Rows are points. Each copy is the shape, with its points in the same order, stretched, turned, moved and blurred by noise. Say if it was mirrored as well.

Shape, 8 rows:
18, 38, 12
-26, 43, 21
-11, -14, -59
-25, -44, 1
24, -27, 20
-13, 5, -53
-4, -55, -10
27, -20, 33
Copy 1:
-12, -14, 52
15, -47, 49
-40, 1, -60
26, 14, -46
15, 39, 1
-38, -16, -39
12, 35, -58
25, 36, 18
Copy 1 is: only turned
Copy 2:
9, 1, 48
-32, 35, 29
52, 29, -82
-20, -22, -66
0, -52, 3
45, 42, -57
4, -38, -64
-17, -62, 27
Copy 2 is: only turned
Copy 3:
2, 52, 27
50, 28, -6
-40, 14, -58
-25, -60, -26
-42, -31, 39
-33, 32, -63
-58, -60, -13
-39, -27, 47
Copy 3 is: mirrored

Shape (12 x 6):
2, 45, 40, -47, -41, -4
6, -20, 1, -55, 28, -3
2, -22, 39, 24, -29, 10
-16, 29, 24, 69, -46, 6
7, 39, 42, 71, 0, -5
-13, 19, 20, 68, 3, -49
12, -17, -84, 13, 43, -13
-43, -12, -27, -74, 55, -10
-17, 12, 16, 57, -6, 12
6, -17, 29, -100, -45, -1
20, 8, 31, -15, -1, 15
13, -12, 18, 17, -15, -18
Copy 1 (12 x 6):
31, 56, -10, 24, 49, -29
22, 25, 45, 16, -7, 9
22, 8, -54, -1, 14, 22
-24, -10, -97, 0, 44, -12
-37, 11, -83, 57, 42, 29
-39, 6, -49, 19, 70, 35
-33, -46, 41, 0, -8, -23
-4, 38, 87, -23, -17, 6
-32, -4, -68, 2, 9, 8
93, 46, 33, -21, 13, -22
24, 25, -20, 35, 6, 3
16, 4, -22, 7, 33, 12
Copy 1 is: mirrored
Copy 2:
41, 49, -22, 5, -52, -50
-14, 38, 17, -42, 29, -9
4, -8, 7, -34, -50, 37
36, -51, 12, 33, -70, 28
23, -83, -27, 32, -58, 28
20, -105, 32, 18, -36, -1
8, -42, 61, -15, 98, 15
-43, 52, 69, 0, 49, -32
4, -49, 16, 21, -38, 41
19, 111, 8, -71, -19, -48
7, 14, -28, -17, -21, 8
20, -28, 16, -37, -20, 8
Copy 2 is: mirrored

Shape (14 x 8):
92, -16, -14, -14, 22, 88, 22, 35
-32, 13, 20, -15, -22, -5, -1, -38
47, -25, 11, -3, 54, 19, 43, 28
56, 11, -2, -5, 11, 84, 53, -10
19, 20, 45, -44, -34, 4, 1, -7
-76, 29, 23, -24, 6, 5, -36, -39
79, 39, -17, 20, 30, 55, 27, 12
-44, -14, 38, 36, -36, -16, 5, -10
-15, -3, -11, -10, -19, -51, -7, -57
71, -1, -36, 12, 9, 51, 22, 47
-33, -9, 6, 8, -42, -4, -33, -26
-49, -38, -11, -30, -30, -7, -10, -28
-15, 2, 42, -6, -2, -9, -65, -39
-37, 35, 6, -26, -17, -18, -16, 13
Copy 1 (14 x 8):
-31, -67, -9, -52, 22, -84, 14, 13
6, 47, -28, 20, 21, 6, 3, -7
-57, -35, 2, -21, -17, -43, 26, 12
-32, -26, -11, -21, 60, -67, 29, 31
7, 8, -55, -20, 31, -11, 4, -18
14, 63, 25, 48, 14, 1, 0, -47
1, -55, 26, -54, 15, -55, 52, 32
-10, 48, -18, 6, 25, 50, -34, 37
30, 58, -44, 20, -15, 5, 9, 24
-18, -83, 13, -24, 4, -50, 20, 31
30, 35, -25, 24, 18, 6, -41, 7
-11, 40, -47, 56, 20, -6, -35, -2
30, 62, 1, -24, -12, -26, -31, -46
19, 10, 2, 34, 11, 21, 19, -25
Copy 1 is: mirrored
Copy 2 (14 x 8):
-81, -8, -55, 19, -12, -86, 49, -32
17, -26, 1, 26, 14, 31, -24, 0
-41, 17, -2, -48, -46, -31, 57, 17
-49, -21, -33, 59, -19, -81, 30, -2
-45, -67, -15, 5, 6, -5, -35, -19
51, -31, -27, 31, 22, 47, -52, 5
-34, -41, 6, 2, 6, -104, 44, 6
17, 14, 8, 0, 60, 71, -22, 29
39, -18, 57, 18, 4, 47, 27, -1
-55, 8, -7, -7, 6, -73, 40, -23
28, -9, -4, 38, 69, 47, -20, -13
23, 29, -6, 42, 9, 77, -16, -38
33, -60, -16, 2, 52, 37, -8, -1
6, -10, 8, -22, 11, 25, -57, -21
Copy 2 is: only turned
Copy 3:
-24, -55, 79, 76, -78, 57, -72, -33
17, -36, 13, -10, 33, -39, 47, 35
-41, -49, 34, 8, -15, 93, -51, -15
1, -65, 108, 47, -23, 40, -57, 20
24, -69, 42, 28, 9, -16, 45, -36
34, -48, -45, -15, 58, -52, 54, 57
40, -20, 78, 56, -21, 59, -93, -18
23, -25, 24, -89, 1, -20, 43, 30
3, 26, 6, 4, 40, -29, 43, 44
-8, -13, 59, 33, -69, 33, -91, -36
18, -8, 2, -31, -6, -59, 45, 26
-44, -20, -7, -15, -4, -64, 49, 48
53, -30, -36, 8, 19, -21, 67, 23
13, -32, -20, -12, 32, -44, 13, -17
Copy 3 is: only turned
Copy 4 (14 x 8):
64, -30, 66, 75, 50, 18, -51, 63
-26, -2, -7, -8, -28, 17, -20, -14
12, -37, 99, 46, -1, 1, -30, 15
29, -40, 39, 91, 7, 58, -49, 39
-23, -18, 13, -31, 12, 40, -26, 13
-20, 74, 4, -13, -43, 25, -9, -13
63, -50, 46, 55, -20, 41, -32, 76
-36, -11, -35, -16, -29, -54, 16, 7
-1, -19, -19, -45, -51, -23, -40, -35
78, -41, 41, 56, 26, -5, -4, 54
-3, 11, -43, -31, -13, -41, -5, 7
2, 13, -8, -13, -2, -36, -21, -48
-15, 53, -5, -58, -30, -23, -32, 29
9, 10, 11, -27, -20, 12, 26, -21
Copy 4 is: only turned
